Each row is a point. Each copy is the shape, with its points in the same order, stretched, turned, moved and blurred by noise. Say if it was mirrored as well.
(in the rows, 128 means zero)

Shape:
[[ 80 150]
 [113 107]
 [150 136]
 [113 181]
 [135  97]
 [101  79]]
Copy 1, 6 rows:
[[161  65]
 [106  95]
 [135 139]
 [185 110]
 [ 97 125]
 [ 82  91]]
Copy 1 is: mirrored
Copy 2:
[[ 69 140]
 [115 104]
 [145 128]
 [113 162]
 [144  86]
 [104  70]]
Copy 2 is: only turned
Copy 3:
[[ 78 103]
 [103 156]
 [147 128]
 [113  82]
 [131 178]
 [ 91 179]]
Copy 3 is: mirrored

Shape, 10 rows:
[[102 117 101 103]
 [112  90 118  94]
 [143 165 134 180]
 [ 83 103 133  67]
 [ 85  94 111  93]
 [139 139 169 129]
 [160 166 126 154]
 [125 126 139  70]
 [152 205 138 150]
 [103 170 130 174]]
Copy 1, 10 rows:
[[ 97 101 104 140]
 [104  99  98 105]
 [164 159 161 179]
 [ 70  93 123  94]
 [ 78 105 103 118]
 [144 133 164 118]
 [172 121 161 178]
 [104  78 148 105]
 [158 125 196 192]
 [117 165 160 186]]
Copy 1 is: mirrored
Copy 2, 10 rows:
[[138  74 143 142]
 [141  65 143 110]
 [122 166 108 150]
 [137  55 189 118]
 [127  54 158 124]
 [134 147 158 110]
 [152 164 116 141]
 [168  92 178 109]
 [151 188 135 169]
 [ 99 149 131 167]]
Copy 2 is: mirrored
Copy 3:
[[121  95 110 108]
 [131  81 127 107]
 [139 179 110 171]
 [113  75 158  76]
 [106  74 129 108]
 [153 152 152 128]
 [160 171  95 142]
 [142 113 139  78]
 [145 213 108 135]
 [108 170 117 169]]
Copy 3 is: only turned
Copy 4:
[[113 133 125  80]
 [106 108 139  80]
 [146 146 109 176]
 [ 60 119 141  74]
 [ 94 122 141  68]
 [ 98 105 113 154]
 [150 130  82 159]
 [ 77 100  99  98]
 [127 148  65 172]
 [128 175 126 154]]
Copy 4 is: mirrored

Shape:
[[ 86 124  75 145 141 147]
 [162 163 137 132 155 159]
 [118 153 153 152  29 147]
 [130 177 127 116 158 154]
 [108 120 127  57 145 116]
 [137 105 145 116 173 117]
 [135 141 170 176 105  89]
 [ 69  78 204 131 176 108]
 [127 149 130 132 141  93]]
Copy 1:
[[ 76 169  84 158 149 162]
 [171 157 121 118 142 166]
 [115 111 124 140  17 166]
 [139 166 133 109 141 161]
 [104 111 143  88 149 113]
 [158 122 129 140 165 105]
 [160 143 129 165  71  95]
 [133  87 204 197 164  91]
 [128 162 121 130 117 101]]
Copy 1 is: only turned
Copy 2:
[[146 140 101 135 183 150]
 [ 93 135 132 160  92 145]
 [179 173 155  79  78 188]
 [ 85 152 118 137 115 130]
 [100  90 128  80 147 113]
 [108 104 157 144 135 111]
 [164 152 183 134  95 112]
 [106 125 230 104 183 115]
 [139 134 140 128 119  91]]
Copy 2 is: mirrored

Shape (12 x 9):
[[193 133 116 129 136 160 117 112 121]
 [153 142 158  89 176 150  71 138 107]
 [104 153 136 140 144 134 163 157 145]
 [114 100  91  47 172 133 162 148 101]
 [126 141 118 221 159 105 122 129 126]
 [100 145  96 189 114 113 100  98 170]
 [158 166 145  92 168 158 175  66 121]
 [119 136 119  96  66 116 140  81  91]
 [121 101 129 201 149 200 116 100 130]
 [107  55 101 177 144 173 115 196 122]
 [173  86 153 126 145 101 176 140 145]
 [108 135  87 136 139 160  98 158 111]]
Copy 1 (12 x 9):
[[183 130 128 101 135 129 121 104  99]
 [137 103 167 106 176 114  77 128 101]
 [123 138 135 149 144 122 154 160 145]
 [100  66 103  87 175 129 166 139 103]
 [149 158 115 201 115  89 127 116 108]
 [129 126 119 174  65 109 119 106 162]
 [125 159 146  64 173 120 156  81 141]
 [103 123 135  73  61 101 155 132 106]
 [153 142 158 186 122 184 136  73 100]
 [160  80 126 213 132 182 149 150  66]
 [184 100 150 140 148  87 194 137 103]
 [122 109 104 144 126 151 103 146 106]]
Copy 1 is: only turned
Copy 2 (12 x 9):
[[198 127 115 135 123 134 151  83 130]
 [176 120 126 100 171 134  85  84 101]
 [121 146 140 114 148 133 155 143 145]
 [128 121  73  59 193 122 179 102 106]
 [142 158 137 209 161 107 145 135 151]
 [121 136 116 183 126 113 123 106 206]
 [161 131 169  91 142 119 183  47 129]
 [114 148  92 105  76  77 151  57 119]
 [132 123 130 204 138 196 147  86 133]
 [123 119  62 177 165 193 142 169 111]
 [159  73 131 117 131  93 182 146 126]
 [137 166  75 137 160 157 121 113 132]]
Copy 2 is: only turned
Copy 3 (12 x 9):
[[175 136 104 121 122 151 115  90 135]
 [132 169 145 114 134 145  54 112 122]
 [113 118 143 115 143 169 156 136 155]
 [111  99 114  50 169 134 119 142  80]
 [141 116 146 205 156 145 146 110 152]
 [ 94  95 107 187 125 135 127  85 186]
 [141 176 109  69 163 154 159  56 128]
 [ 91 135  85 117  69 119 146  85 103]
 [143  97 127 170 140 215 115  66 125]
 [145  37 150 161 131 199  99 159 105]
 [175  86 179  97 120 123 169 107 113]
 [110 109  93 147 142 165  92 142 136]]
Copy 3 is: only turned
Copy 4 (12 x 9):
[[135 170  96  88 147 105 130 127  96]
 [101 137 150  74 173 127  85 146 125]
 [141 124 122 162 142 119 137 161 140]
 [171  74 123  92 169 151 139 174 134]
 [115 107 103 166 138  41  99 137  88]
 [134 127 104 145  93  54 104  97 144]
 [187 139 156 122 205 120 141 101 115]
 [202 125 155 112  87 112 109 111  90]
 [ 94 114  80 153 147 126 123  77  94]
 [ 69  96  52 127 112 135 140 161 108]
 [126 122 144 114 146  91 192 162  95]
 [120 115  84 118 121 123  78 148 127]]
Copy 4 is: mirrored

Shape (16 x 12):
[[166 134 173 112 122 139 158 114  68 135 163 102]
 [169 125 124 143 175 147 103 115 125 178 139 100]
 [148 151 157 194 166 142 114 145  98 129 100 109]
 [ 70 156 166 120 120 142  98 128 114 126 110 100]
 [ 69 141 124 136 144  50 135 124 140 151 100 102]
 [139 108  94 107 133 113 194 151 144 112  96 220]
 [163 153 164 107 135 142 139 160 123 115 137 194]
 [ 87   7 159 115 116 136 149 102  58 105  94 111]
 [167 149 134 126 120 135 117 166 134 114  99  98]
 [168 144  82 136 116 150 125 107 145 123 126  93]
 [163 109 134 120 110 114 116 113 105 101 178 104]
 [120 126 164 102 205 143 108 170 141 128 104 118]
 [167  61 152 130 113  70 123 101 113 128  96 131]
 [ 91 139 175 107 146 123 136 117 145 104 145 127]
 [144 136  49 111 153 141 108 126 122 124 116 121]
 [169 154 105 135 132 128 138  98 102 107  91 125]]
Copy 1, 16 rows:
[[153 117 185 106 109 134 175  84  74 133 150 126]
 [173 120 124 156 154 164 123  82 136 175 139 108]
 [169 108 155 198 119 141 141 124 113 131 146 126]
 [102 125 160 132 118 138  99 147 111 126 133  90]
 [108 130 122 148 123  52 111 137 133 157 132  77]
 [143 129  80 116 133  76 143 124 120 143  67 204]
 [174 135 169 118 126 120 141 131 118 134  87 193]
 [ 96   9 111  86  99 110 103 102  66 136 138 115]
 [178 131 125 136 105 143 143 137 117 129 105  96]
 [158 155  87 130 116 156 137  92 114 118 139 100]
 [180 116 138  86  93 122 128  94 110 123 161 110]
 [162  89 152 141 184 134 115 145 144 143  95 112]
 [165  67 122 117  69  74 117  71 124 153  99 108]
 [109 113 167 112 138 103 122 124 145 110 125 121]
 [165 156  68 125 156 143  95 112  97 124 131 110]
 [157 141 120 153 107 122 134  87  79  95 110 129]]
Copy 1 is: only turned
Copy 2, 16 rows:
[[136 134 185 127 151 181 154  76  54 134 157 122]
 [169 134 132 146 164 175  85  99 120 145 127 113]
 [144 147 148 202 158 175 116 132  92  87 110 120]
 [ 53 119 152 159 132 140 107 120  93 118 105 121]
 [ 95 100 116 171 151  76 145 153 102 162  98 124]
 [140 141 120 121  87 130 208 165 149 126 163 200]
 [128 160 180 127 122 161 135 144 117 106 186 183]
 [ 97  12 106 144 112 196 188  93  70 103 125 125]
 [142 148 168 124 112 149 118 153 103 105 109 109]
 [150 167 135 126 108 141 131 103 138 125 109  88]
 [139 120 149 120 121 134 135  89  81 113 177  86]
 [109 111 133 125 188 169 102 170 124 110 128 140]
 [167  48 153 149 110 123 143 110 106 112 137 135]
 [ 68 121 161 137 163 137 146 126 125 117 162 123]
 [151 164  83 113 113 130 117 112 127 122 106 127]
 [153 156 141 144 126 131 152  98 112  94  96 138]]
Copy 2 is: only turned
